Each row is a point. Examples show where two turns around zero, p and q, send a point. Write where each new point lands after one turn and then the other. Backwards means that the second turn is done in reverse. Each puzzle has new turns, and all numbers are rounded.

Turn p:
[-1.04  1.12  1.32] => [-0.82  1.77 -0.52]
[ 3.08 -1.47 -1.27] => [ 1.77 -2.18  2.31]
[-1.98 -0.53  0.98] => [-2.03  0.33 -0.97]
[-0.06  0.87 -1.03] => [ 1.07  0.07 -0.82]
Turn q:
[-0.90  2.47 -1.42] => [ 0.91  0.84 -2.72]
[-0.54  1.73  1.43] => [-0.28  2.26 -0.40]
[ 2.09  0.23 -0.41] => [ 1.95 -0.19  0.86]
[-1.10 -2.29  0.45] => [-2.05 -1.31  0.86]
[ 0.45 -2.15 -0.06] => [-0.53 -1.61  1.40]
Where do these land?
q, then p: [ 0.70 -1.79  1.96] => [-2.15  1.65  0.45]
q, then p: [0.04 1.37 0.64] => [ 1.18  0.90 -0.30]
p, then q: [ 0.81  1.59 -3.34] => [ 2.99 -1.72  1.56]
q, then p: [ 0.48 -1.42  1.53] => [-1.70  1.26  0.29]
q, then p: [-1.10  1.71 -0.02] => [ 1.58  0.06 -1.28]
q, then p backwards: [-0.91 -1.46 -0.77] => [-0.64 -1.73 -0.39]

Turn p:
[ 2.03  1.35 -1.90] => [ 0.38  1.30 -2.78]
[-1.62  1.58  1.45] => [-0.14  1.61  2.14]
[-0.06 -1.06 -0.92] => [-0.73 -1.01 -0.64]
[-0.35 -1.87  1.38] => [ 0.49 -1.90  1.28]
Turn q:
[ 1.16 -1.97  0.20] => [ 0.90 -2.10  0.24]
[1.87 1.75 1.07] => [ 2.22  1.35 -0.97]
[ 0.18 -0.76  1.53] => [ 1.07 -0.35  1.30]
[-2.07  1.92  0.45] => [-1.19  2.48  0.77]
[-1.92 -1.45 -2.07] => [-2.88 -1.32  0.16]
[ 0.78  0.52 -1.18] => [-0.12 -0.06 -1.50]
Where do these land?
q, then p: [-1.46  0.90 -1.58] => [-1.92  1.00  0.87]
q, then p: [-0.69 -0.04  1.35] => [1.20 0.43 0.82]
q, then p: [ 1.43 -2.34  1.01] => [ 1.56 -2.44 -0.42]
p, then q: [-0.21  2.21 -2.31] => [-2.05  2.15 -1.21]
p, then q: [ 0.93 -0.73  1.54] => [ 1.57 -1.12 -0.21]

Turn p:
[-1.09  0.43  0.12  0.66] => [-1.07  0.78 -0.03 -0.28]
[-0.71  0.14  1.74  1.27] => [-1.00  1.48  0.86  1.11]
[-1.84 -2.02  1.16  2.20] => [-2.58  0.27  2.56  0.59]
[ 3.52  1.04 -1.83 -1.88] => [ 3.00 -2.07 -2.63  0.36]
[ 0.43  0.92 -1.82 -1.09] => [ 0.73 -0.80 -1.69 -1.22]
[-0.31 -0.50  0.64 -1.16] => [ 0.91  0.35  0.92 -0.55]
Turn q:
[ 0.40 -0.37 -1.04 -1.89] => [-0.80 -1.68 -1.22 -0.01]
[-0.78 -1.10 -2.43  2.09] => [0.06 0.17 0.80 3.38]
[-0.56  1.66  1.76  0.44] => [-0.09  1.97  0.23 -1.56]
[ 0.60 -0.61 -1.22 -0.59] => [ 0.02 -1.19 -0.72  0.80]
[-0.06  2.12  2.07  0.56] => [ 0.38  2.30 -0.10 -1.92]
[-2.01 -2.12 -1.21  0.40] => [-1.41 -0.99  1.88  1.90]
[ 2.42  0.40  2.08 -1.02] => [ 1.85 -0.60 -0.86 -2.62]
Where do these land?
p, then q: [-1.12  0.00  1.67 -1.93] => [ 0.66  0.57 -1.54 -2.15]
q, then p: [-0.85 -0.41 -1.84  1.14] => [-2.03  0.39 -0.13  1.14]
q, then p backwards: [-1.31  1.37 -0.50  1.48] => [-0.68  1.12  1.86  0.91]
p, then q backwards: [ 1.46 -1.56  1.68  1.74] => [-1.17 -1.92 -1.79  1.47]
p, then q: [ 1.83  0.60 -1.02 -2.43] => [ 1.77 -2.14 -1.58  0.68]

Turn p:
[ 0.09  1.88 -2.41  1.00  0.26 -0.69] => [ 0.48 -0.61 -1.80  1.75  1.84 -0.77]
[-0.91  0.23  2.08 -0.78  0.02 -0.02] => [-1.33  0.12  1.41 -0.19 -1.27 -0.64]
[ 0.46  2.07 -0.70 -2.21  1.28 -1.88] => [-1.54  2.43 -1.05  2.16  0.49 -0.88]
[ 2.69  1.75 -1.15 -0.57  0.19 -0.89] => [ 1.27  1.69 -0.96  2.68  0.33  0.29]
[ 0.22 -2.77  1.35  0.46  0.49 -1.16] => [ 0.84  1.00 -0.08 -2.66 -1.50 -0.55]
[-0.76 -2.15  1.30 -0.41 -0.67  0.07] => [-0.50 -0.12  0.44 -2.11 -1.49  0.59]
[-1.67 -0.52 -0.06  1.17 -2.53  2.02] => [-0.28 -3.46  0.45 -0.73 -0.35  1.42]
[ 1.49 -0.24 -1.40 -1.47  2.05 -0.20] => [ 0.26  2.71 -0.46  0.21  1.64  0.55]
[-1.61 -0.24  0.99  2.82 -1.09  2.76] => [ 0.81 -3.77  2.05 -1.10  0.32 -0.03]
Turn q:
[-0.88 -1.04 -1.20  1.45 -0.10 -1.64] => [ 0.37 -0.21 -1.10  1.49 -1.91  0.92]
[ 2.82  0.38  0.23  0.61 -0.64  0.59] => [1.23 0.95 0.82 0.65 2.24 0.87]
[-1.19  1.46  1.78  1.72 -0.28  1.46] => [-2.31  2.21 -0.50  0.28  0.66 -0.95]
[ 1.70 -0.11 -0.76 -2.20 -1.64  0.43] => [ 2.53 -0.54 -0.03 -1.54  1.44 -0.28]
[-2.08  1.59 -2.15 -1.32  1.30 -1.82] => [-0.45 -3.25 -1.03  0.94 -1.28 -1.97]
[ 1.40 -2.16  0.70 -1.27 -0.15 -1.60] => [ 2.18 -0.09  1.92 -0.67 -1.27  0.90]
[-1.77 -0.11  1.39  1.00  1.51  2.58] => [-3.54  0.90 -0.08 -1.16  0.14  0.52]
Where do these land?
q, then p: [ 0.75 -0.42  1.47  1.05 -0.70 -2.16] => [ 1.45 -1.05  0.64  1.80 -1.34 -0.73]
q, then p: [ 0.82  0.71  0.59 -1.35  2.57  3.55] => [-3.01  1.57  1.91 -2.42  0.90 -0.88]
q, then p: [ 0.28 -2.02 -1.19  1.04  0.76 -0.38] => [ 0.72 -1.44  1.08 -0.34  0.47  1.81]
p, then q: [ 1.97 -0.80  1.13  0.50 -0.16  0.45] => [ 1.00  1.23  0.85 -0.15  1.72 -0.27]
q, then p: [ 1.87  3.04 -1.37 -0.88 -0.42  0.20] => [ 1.68  2.30 -0.56 -1.47  1.06 -1.97]
q, then p backwards: [-2.52  1.00  0.44  1.46 -0.34 -1.37] => [-0.20  1.44  0.88 -0.91 -0.59 -2.76]
q, then p: [ 0.19  1.57 -1.49 -1.58 -0.22 -1.96] => [ 2.06  1.15 -1.59 -1.32 -1.10 -0.24]
q, then p: [ 0.52 -1.22 -0.65 -0.15 -0.81  0.03] => [0.58 0.40 0.40 0.60 0.38 1.31]
q, then p: [-3.87 -1.86  1.05 -0.09 -0.67  1.64] => [-3.55 -1.12 -1.71  1.45 -0.09  1.95]

Turn p:
[-1.54  0.16 -1.37 -0.49  0.10  1.49] => [-0.35  0.98 -0.85  0.50 -0.19 -2.16]
[ 0.71  0.26 -0.62  3.09 -1.71 -3.67] => [ 1.57 -3.77 -0.47  2.25 -0.41  2.18]
[ 0.03  0.74 -0.88 -0.22  0.71  0.37] => [-0.17  0.00 -0.74 -0.25  0.90 -0.75]
[-0.05 -0.10  0.60  3.08 -0.14 -0.54] => [ 1.66 -1.46  1.55  1.61  0.46  0.22]
[ 0.04  1.29  1.40 -2.54  0.85  1.31] => [-0.69  1.23  0.16 -3.14 -0.03 -0.81]
[ 0.18 -0.35  0.05  1.83 -2.53 -0.59] => [ 2.07 -0.68 -0.10  1.56 -1.43  1.00]
[ 2.00 -1.12 -0.53 -2.83  1.78  1.69] => [-1.92  3.10 -0.74 -1.43  1.74  0.80]
[-1.37 -0.88  1.35 -1.91  0.95 -0.06] => [-2.18  0.60  1.18 -1.09 -1.05 -0.49]
Turn q:
[-0.32 -1.79  0.06 -2.23 -0.31 -1.52] => [ 0.36 -0.22  0.37  0.27  1.31 -2.93]
[-1.66 -0.23 -0.35  0.76  0.11  0.63] => [-0.61  0.47  0.08 -1.53  0.72  0.68]
[ 0.69 -1.95 -1.23  0.58  0.06 -0.59] => [-1.15 -1.66 -0.85 -0.54 -0.11 -1.17]
[ 0.52 -2.13 -1.61 -1.90 -0.81  0.96] => [-0.02  0.37 -2.26 -0.68 -0.01 -2.62]
[ 0.08  1.34 -1.04  0.75 -0.91 -0.48] => [-0.22 -0.34 -0.95  0.89  0.83  1.41]
[-0.16  0.96 -0.90  0.69 -0.60  0.26] => [-0.21  0.06 -0.93  0.17  0.42  1.24]
[ 0.08  1.39 -1.22  0.02  2.12  0.07] => [ 1.98 -1.21 -0.30 -0.85 -0.17  1.30]
[0.77 2.41 6.29 1.33 0.34 0.67] => [-0.14  2.53  4.84  2.28 -2.98  2.10]
Where do these land?
p, then q: [ 0.58  0.72  0.09 -1.05 -0.14 -1.56] => [ 0.12  0.75 -1.07 -1.11  0.31 -1.17]
p, then q: [-0.63 -1.36 -1.86  0.67 -2.14  2.14] => [-0.89 -1.36 -1.13  1.88  0.11  2.80]
q, then p: [-2.51  1.66  0.01  0.23  1.49 -0.03] => [-0.26  1.94  0.70 -2.30  1.32  0.02]
p, then q: [ 0.68  1.18 -0.77  0.18  0.50 -1.36] => [ 0.09 -0.74 -0.60 -1.52 -0.26 -1.13]
q, then p backwards: [-0.76  0.94  0.98  2.33  1.42 -1.15] => [ 0.89 -0.84  2.26  0.67  0.71 -1.90]
q, then p: [-1.43  1.36  2.07  0.86  0.26 -1.55] => [ 0.76  0.56  2.88 -1.34  0.41 -0.49]
p, then q: [ 1.68 -3.79 -0.88 -2.15 -1.57  1.39] => [ 0.69  2.21 -1.68  0.10  0.42  4.32]
p, then q: [-0.43  0.24 -0.15  0.19  1.92 -0.36] => [ 0.27 -0.52  1.46 -1.08  0.49 -0.49]
q, then p: [ 2.83 -0.94  0.51 -1.26 -1.75  2.48] => [ 1.96 -2.40 -2.66  1.25 -1.31 -0.09]
